Each row is a point. Each copy is the shape, with its points in the same order, turned, moved and blurred by noise. Some copies are also mirrored. Which?
(in the rows, 128 means zero)

Shape (8 x 3):
[[ 50 113 175]
 [ 81 119 132]
 [186  95 195]
 [115 158 104]
 [165  93 158]
 [162 229 127]
 [ 92 102 150]
 [146 107 112]]
Copy 1 (8 x 3):
[[119 230  85]
 [117 182 127]
 [136  92  38]
 [148 142 149]
 [119 107  71]
 [236 119 144]
 [108 183  99]
 [118 118 133]]
Copy 1 is: mirrored
Copy 2 (8 x 3):
[[ 80 170 182]
 [100 128 160]
 [215 172 121]
 [100  92 115]
 [182 139 136]
 [ 99 103  23]
 [117 145 169]
 [158  96 137]]
Copy 2 is: only turned
Copy 3, 8 rows:
[[134  42 147]
 [121  84 124]
 [ 55 141 200]
 [150 139 116]
 [ 65 139 159]
 [186 204 186]
 [107  82 139]
 [ 94 144 116]]
Copy 3 is: mirrored

Shape:
[[ 73  88  65 156]
 [ 96  78 183 150]
 [144  92 180 117]
 [ 94 133 107 185]
 [ 79 187  74 134]
 [194 155 107 160]
 [ 75  79 148 128]
 [184 134 177  96]]
Copy 1:
[[198 171 101 118]
 [135  87 136  64]
 [ 93 102 145  92]
 [186 122 137 157]
 [170 188 191 179]
 [ 92 118 137 201]
 [158 127 130  65]
 [ 42 116 173 120]]
Copy 1 is: mirrored
Copy 2:
[[ 86  79 203 128]
 [199  79 155 136]
 [189  92  97 132]
 [137 139 201 139]
 [ 89 161 184 191]
 [133 190 118  97]
 [163  59 156 155]
 [180 139  58 137]]
Copy 2 is: mirrored
Copy 3, 8 rows:
[[ 78  54 120 206]
 [ 45 126 147 115]
 [ 94 122 138  75]
 [101 113 147 194]
 [144 128  86 217]
 [188 103 166 130]
 [ 50 108 114 138]
 [140 137 126  62]]
Copy 3 is: only turned

Shape:
[[ 83  80 156 122 118  92 139  39]
 [124  54 101 151 191 161  96  87]
 [121 111 185  93 171 173 135  90]
 [159 149  96 128 128 146 118  83]
 [113 128 129 179 151 108  99 146]
 [ 31 100 163  97  46 144 171 200]
 [111 182 120 123  87  84  68  70]
 [153 104 161 114 169  67  76 105]
 [121 188 167  95 204  98 152 103]
 [132 144 155  91 151 148  89 137]
 [ 75 128  99  91 106 128 133 143]
 [ 94 218 160 103 190 125 182 100]
 [139 132  63 139 131 126  88 191]
 [222 173 114 142 122 104  81  92]]
Copy 1, 14 rows:
[[143  33 123 158 125 127 111 164]
 [144  77 224  92  90  96 107 125]
 [128  80 143  79  52 167 129 175]
 [123 110 178 112 142 187 116  99]
 [125 154 154 121 127  99  91 140]
 [200 132  12  94 107  87 170 120]
 [110 107 138 133 218 174 116 148]
 [ 73 112 185 145 120 122 144 185]
 [ 27 109 112  85  95 165  94 156]
 [112 137 148  70 114 153 154 166]
 [134 103  99  81 145 113 152  99]
 [ 45 104  78  63  98 177  63 133]
 [117 182 170  89 154  96 151  79]
 [ 87 157 209 154 155 209 129 125]]
Copy 1 is: mirrored
Copy 2, 14 rows:
[[168 168 123 160 182  91 148 175]
 [180  45  73 128 171 124 100 129]
 [148 145  39 162 180 112  97  97]
 [156 125 112 111 109  86  86  82]
 [129  94  79 106 120  93 178  99]
 [  7 169 100 158 135 145 150 180]
 [176 176  96  98  71  65 137 140]
 [206 130  72 146 116 141 178  94]
 [154 153  55 205 114  66 141  58]
 [138 137  39 133 105 129 118  90]
 [ 95 126 105 161  85 117 117 153]
 [116 159  70 216 117  27 127  59]
 [111  68 101 103  60 135 131  92]
 [199 151 110  73  82 105 112  41]]
Copy 2 is: mirrored
